Each row of a before or after table is a point. One or more steps were done to the points. Then noise was added and the rows were shuffled. The steps act on columns, c1 being the first. What was done? A step turns or swaps two columns, mirrors them in a line or flattens them onto one, adds a multiple of one to another, or multiplies or shifts one. Angles are multiples of 10 degrees, from the lower column toward the higher: turns from -170 to 170, lines from 10 to 170 but not 90. Use the fewest steps. Two steps may share a column if one is a turn and the other turns, adds or multiplies; they go together, in the order done. Otherwise the lowest column goes first.

Before, 8 rows:
[[-0.38 -0.40]
 [-0.07 -0.60]
 [ 0.19  0.22]
 [-0.30  0.19]
 [-0.35 -0.41]
 [ 0.36  0.11]
 [ 0.35  0.03]
 [-0.32 -0.17]]
After (8 x 2):
[[-0.44 -0.32]
 [ 0.22  0.16]
 [-0.16 -0.66]
 [-0.26 -0.09]
 [-0.38 -0.35]
 [-0.27  0.22]
 [ 0.38 -0.03]
 [ 0.29  0.06]]
Steps: turn c1 and c2 by -10 degrees

Before (9 x 4):
[[ 0.04 -0.42  0.29 -0.44]
 [ 0.24  0.12 -0.29 -0.54]
 [ 0.46  0.26  0.16 -0.29]
 [-0.27  0.02 -0.15 -0.42]
 [-0.11  0.39 -0.61  0.21]
 [-0.11 -0.25 -0.18  0.00]
 [-0.15 -0.48 -0.40  0.18]
 [-0.23  0.35  0.22  0.01]
 [ 0.42 -0.42  0.00 -0.50]]
After:
[[ 0.22 -0.13  0.35 -0.20]
 [ 0.16  0.41  0.04 -0.48]
 [-0.17  0.59  0.32 -0.39]
 [-0.53  0.04  0.08 -0.33]
 [ 0.24  0.13  0.14  0.14]
 [ 0.37  0.37  0.22  0.41]
 [-0.13 -0.40  0.36  0.56]
 [-0.24  0.04  0.57 -0.18]
 [ 0.06 -0.47 -0.19 -0.12]]
Steps: turn c1 and c2 by 150 degrees; mirror c3 and c4 in the line at 110 degrees

Before:
[[ 0.34  0.25  0.18 -0.33  0.26  0.09]
 [-0.43  0.36  0.52 -0.06 -0.39  0.48]
 [ 0.07 -0.02 -0.18 -0.43  0.00  0.16]
 [ 0.30  0.14 -0.15  0.41 -0.02  0.83]
 [ 0.72  0.08  0.32 -0.30  0.20  0.24]
 [ 0.41 -0.10  0.02  0.09 -0.09 -0.13]
 [ 0.02 -0.21  0.28  0.29 -0.65  0.51]
 [ 0.14 -0.15  0.54 -0.38 -0.01 -0.21]
 [ 0.44  0.01  0.36  0.06  0.36 -0.42]
 [ 0.64  0.34 -0.61 -0.16  0.15  0.16]
 [ 0.05 -0.56 -0.34 -0.14 -0.20  0.26]
 [ 0.01 -0.13 -0.33 -0.16 -0.18 -0.27]
 [-0.46 -0.05  0.05 -0.39  0.29  0.01]
 [ 0.35 -0.67 -0.31  0.31 -0.06  0.06]]
After (14 x 6):
[[ 0.66  0.19 -0.62  0.13 -0.12 -0.30]
 [-0.42  0.03  0.09  0.32 -0.42  0.07]
 [-0.46  0.44  0.53 -0.46 -0.11 -0.17]
 [ 0.39 -0.16  0.08 -0.14  0.07  0.00]
 [ 0.17 -0.13  0.51  0.01 -0.37  0.08]
 [ 0.32 -0.17 -0.38 -0.10  0.27  0.66]
 [ 0.70  0.24  0.27  0.15 -0.30  0.02]
 [ 0.02 -0.22 -0.36 -0.19 -0.14  0.08]
 [ 0.29  0.63 -0.14 -0.05  0.42  0.14]
 [ 0.11  0.04 -0.35 -0.19 -0.15  0.61]
 [ 0.29  0.13  0.16  0.27 -0.28 -0.20]
 [ 0.42 -0.28  0.32  0.44  0.02 -0.19]
 [ 0.01  0.06 -0.26  0.00 -0.41  0.06]
 [ 0.08  0.34  0.33 -0.70  0.33  0.34]]
Steps: turn c2 and c6 by -70 degrees; multiply c2 by 0.7; swap c4 and c5
